Each row of a before or after table is a point. One or more steps were done to the points. Then noise was added and the rows were shuffled. The steps act on columns, c1 being the first. Name the steps. A step turns or swaps two columns, mirrors them in a line or flattens them onto one, adds a multiple of one to another, or multiplies or shifts one. Angles are multiples of 10 degrees, from the lower column toward the higher: turns from -170 to 170, lines from 10 to 170 but not 90. Use the fewest steps. Two steps may share a column if one is a turn and the other turns, adds or multiplies; they go together, in the order done. Otherwise the lowest column goes first.

Before:
[[ 42   0]
 [ 15  30]
 [ 25 -21]
 [ 19 -32]
 [ 31  31]
 [ 14  10]
 [ 26  -5]
 [-20  43]
 [  9  94]
 [  3  24]
 [  2  35]
 [ 29 -14]]
After:
[[ 11  41]
 [-42  25]
 [ -9  23]
 [ 33  -9]
 [  4  15]
 [ 32 -15]
 [-39  87]
 [ -2  32]
 [ 27   4]
 [ 37  21]
 [-10  34]
 [ 28  10]]
Steps: turn c1 and c2 by 30 degrees

Before, 13 rows:
[[ 50 -58  63 -59  -9  50]
 [ -4  24 -28   7 -11 -71]
 [ 43  20  58  11   5   3]
 [-31 -14  15 -46 -50  30]
 [ 57  30  63  -8 -26  26]
 [-32  32  -3 -42  20 -39]
 [  8  18 -28 -28  45  -3]
 [-20  40  19  32  24 -44]
 [-15  42 -11 -32  35 -49]
 [-53   7 -15 -13 -26 -27]
 [ 28 -20  28 -21  15  56]
 [  9  -5  70  14 -25 -14]
 [-42   7  -3 -43 -12 -16]]
After:
[[-10  16  -7  14  -1 -70]
 [ 53   7  19  13 -12 -28]
 [-39 -15   0 -19   2  25]
 [-33  -4  -5 -10  29  -8]
 [ 27 -20   8 -25  22  23]
 [-29 -25  10 -33 -42  58]
 [-14   5  -3   4  42 -37]
 [-52  -7 -12  -6 -14  21]
 [-18  35   6  44  33 -21]
 [ 38  15  26  18  15 -44]
 [ 48 -56  26 -57   5   1]
 [  9   3  26   7 -18 -22]
 [  4 -10 -10 -10  51 -13]]
Steps: add -1 times c1 to c6; flatten c2 and c4 onto the line at 50 degrees; multiply c3 by 0.4; shift c5 by 10

Before:
[[  8 -19  10 -14 -17   8  -8 -51   6 -14  28]
 [-24  55  93 -15  20  11   3  60  31 -24 -48]
 [ 38 -43  10  43 -18  -5  -2 -13  15  15  23]
 [ 56 -44  31 -20 -16  12 -15  20   9 -14  26]
 [ -1 -31  -9 -18  -1 -28  12 -33 -35 -14 -32]
 [ 14  18 102 -49  35 -18 -19  18  35  16 -28]
 [ 35 -14  34 -26 -50  17 -23  12  23  48  11]
 [-26  -1  47 -16  36   9 -19  78  66   1  -1]
 [  8 -56  44  -4 -36 -14 -19  -2 -16  12  44]
 [-16  32  17  -3   2 -41  43  56  59 -30   6]]
After:
[[-11 -20  46  20  35   8 -17   2  67   2   1]
 [-21  26   9  -6 -15   5  -9  -1  17 -12  -4]
 [-55  39  41 -12 -31 -12 -16  -1 -19  12  16]
 [  1  39  34 -12 -49  16 -23   1  39  47   3]
 [-23  61  11  44 -19  -7  -2  -3 -10  19  20]
 [ 51 -57  93   1  22  12   2   0  39 -22 -12]
 [  5 -24  18  31   5 -42  44  -1  36 -32 -27]
 [ 36  -4 103 -25  35 -20 -21  -1  46  16   3]
 [  5  -7  -8 -31   2 -28  15   0 -37 -15  45]
 [-13  74  32 -13 -17  11 -16   2  24 -13  16]]
Steps: turn c2 and c11 by -130 degrees; turn c1 and c2 by 60 degrees; turn c4 and c9 by -30 degrees; add 0.5 times c6 to c9; multiply c8 by 0

Before (11 x 18):
[[  15    5   35   17   26   25   56  -15   18  -21  -23  -30  -18   25
    -1   21    1  -15]
 [  -1   11    3   21   49   18   23   11   -6  -21  -51   96   47   -6
  -102   13   -6   10]
 [ -12  -27   42   19   18    1   53   34   20   -4  -12    2   -3  -28
    14   -3  -38   -9]
 [  47    8   21    5   38   29   16    3   19   -3  -30  -22    6   18
    13  -62  -24   -3]
 [ -13  -40  -28    4  -84  -27  -17   36    3   29  -54  -35   13   23
     0  -27  -38  -20]
 [  -1   10    1  -38   37   43   44  -17   -4   14    0  -28    1  -23
     5  -45    1  -16]
 [  28  -13   26   17   53   33  -28    2   10  -25   18   27   46   12
    19   10    7    4]
 [ -13    7   39   -4  -42   42   34   13   -8  -26  -12   -6   26  -57
    10   27  -20   24]
 [ -15  -95   36   -3   52   35   52   10  -48   -6  -24  -29    8   23
    13   29  -55  -22]
 [  -1  -29   37  -31   39   32 -109   36   19  -23  -56  -17  -50   22
    17   35   -7  -27]
 [  -9  -13   27   -4   37   41   18  -53    5  -19  -32   13   43  -19
    17   24    5   22]]
After, 11 rows:
[[ 13   1  -4   2  25 -51   9  22  51 -29 -22 -26 -20  28 -17  18  -2 -19]
 [  0 -23 -13  20  35 -56 -59 -44 -97 -31 -62 -22 -45  19 -11  36  -8 -28]
 [-15 -93   8   0  55 -44  29  -8  46  -3 -24 -25   5  24  44  32 -52 -12]
 [-15   4  18  -9 -39 -46   9 -13  38 -33 -19  -6  32 -59  18  22 -19  23]
 [-13 -14  31  28  34 -31 -12  52  20 -27 -27   7  48 -18   8  27   9  16]
 [-15 -40   8 -19 -91  41 -12 -30 -10  26 -49 -43  14  21  -8 -28 -40 -15]
 [ -4  15  32  34  27 -33  21   0  39   8   5 -32   4 -20   0 -42   6 -18]
 [ 30 -18  25  -5  54 -24 -32  -1 -17 -32  24  34  43  13  -3  14  -1  -4]
 [ -6  16  23 -28  55   8 104  -5  -1 -26 -58  93  43  -8 -47  17  -7   7]
 [-15 -29 -20 -29  12 -36  -5 -27  55  -2 -12   1  -9 -27 -14   1 -42  -7]
 [ 44  17  10   7  36 -32 -14  -8  29  -3 -32 -21   9  21 -16 -56 -27  -6]]
Steps: add -0.3 times c1 to c4; turn c4 and c8 by 160 degrees; add -0.5 times c13 to c3; turn c3 and c6 by -130 degrees; turn c9 and c15 by -60 degrees; turn c7 and c9 by 70 degrees

Before (11 x 32):
[[ 10 -43  10 -35  26  23 -30   3   5 -23 -40 -37  -7  40   1  -4 -16 -23
   19  -4  21 -59  36 -36   7  -7 -21  32  -7  41  33 -32]
 [  3  22  27 -22  23 -46  17  -4  15  53  55  -1  23 -23  44  48  11  45
  -30 -62 -13  29 -24 -26  11  30 -41 -20   3 -79 -40  43]
 [ -7 -36  15  15   2  29  50  -8  17 -58  -1 -28 -13  11   4  40  26 -13
   -5 -19  79 -46   8 -70   6 -14  -8  15 -64  51  33 -20]
 [ 11  16 -22 -27  34 -54   0  -2 -19  50 -38  18  10 -31  58  54  -1  44
  -53 -11  -6  68 -34 -33  21  40 -54 -17   0 -31 -39  18]
 [ 24 -41  -8   0 -23   7 -19  43  -2 -54   3 -26   5  39 -18  47   3 -19
  -11 -20  29 -20  16 -11   2  -1 -15  13 -28  53 -17 -43]
 [-46 -13   3 -25 -36  13  -7  19  -9 -24  -8 -27 -34  18 -14 -29  16 -13
   10 -22  67 -17  25 -15  28   1  -2 -17 -13  55  25 -31]
 [  1  41 -49 -25 -12 -54   8  -2   7  65  14  17   6   7  71  59 -16  49
  -12 -11  15  17 -23 -20 -20 -15  11 -20  -3 -54 -14   0]
 [-35 -41  17  36 -16   0 -43  31   7 -24  -8  10 -36  11  27  -1 -17 -13
    3  -8  41 -68  46 -33  18  -7 -31  12 -40  67   4 -20]
 [-18 -43  -1 -11 -44  17  -7 -34  50 -52 -12  -2 -53  32   2  16 -50 -11
   28 -12  33 -17  21 -11   0  15 -17   5 -17  59  10 -20]
 [-10  -6  -3 -48 -23  14  28  53 -22  81  16  24 -56 -19  14  44  -5  21
  -15 -56  -5   1 -42 -39 -23  13  26 -22 -73  19  29  54]
 [  4  47 -45  13  28 -54  19  -5  13  63  -3   1  23 -40  -2  36 -34  24
  -52 -47 -30  17 -11 -23  16  17 -19 -19   5 -23 -15  16]]
After, 11 rows:
[[ 22 -45  -6   2 -17   6 -18 -43  -3 -51  -3 -27  14  41 -18  48   2 -16
  -14 -21  29 -23  66 -10   1  -1 -15 -17 -26  52 -18 -40]
 [-34 -42  19  38   2  -3 -43 -18   4 -24  -9  13  -7  13  27  -1 -15 -14
   -1  -8  43 -68  46 -32  16  -5 -30 -45 -34  65   5 -16]
 [ -1  21  24 -20  14 -52  21  -7  17  54  50   0  -8 -24  44  50  10  50
  -30 -59 -15  29  15 -24  13  31 -44  29   2 -80 -46  42]
 [-47 -15   4 -27 -28  13  -4 -12  -7 -25  -3 -25 -30  16 -17 -30  14 -14
    8 -21  65 -18   9 -17  27   4   1 -26 -17  53  27 -31]
 [  9 -42  14 -38  35  21 -34   1   8 -24 -37 -36  22  45  -1  -8 -19 -24
   14  -7  23 -58  21 -39   7 -10 -17 -23  -7  43  33 -31]
 [  2  43 -50 -26 -19 -50  12  -1   5  64  14  17 -16   5  63  57 -18  52
  -10 -13  18  18  42 -19 -26 -15  11  18  -2 -52 -15  -1]
 [-10  -8  -7 -48 -37  11  29 -37 -21  77  17  27 -46 -11  14  38  -7  23
  -15 -53  -6  -1  12 -39 -25   9  25 -52 -75  17  28  57]
 [ 11  14 -22 -27  20 -57  -1   2 -18  50 -36  17 -12 -32  61  56  -1  45
  -54  -7  -8  69   5 -34  23  38 -54  17   0 -34 -41  15]
 [  7  47 -47  12  22 -56  22  -5  14  60  -4   3  -5 -41  -7  38 -35  27
  -49 -48 -26  17  20 -22  16  20 -19  24   4 -21 -19  22]
 [ -8 -37  20  16  12  31  51  13  15 -61   1 -28  12   9   6  40  26 -10
   -8 -14  78 -43  42 -68   5 -17  -7 -16 -61  50  31 -18]
 [-21 -43   0 -12 -31  17  -3  49  52 -48 -10  -5 -22  33  -2  18 -49 -11
   28 -14  30 -14  53 -18  -1  17 -17 -34 -17  56   8 -21]]
Steps: turn c5 and c23 by -20 degrees; add 1 times c16 to c23; turn c13 and c28 by -60 degrees; turn c8 and c28 by -160 degrees
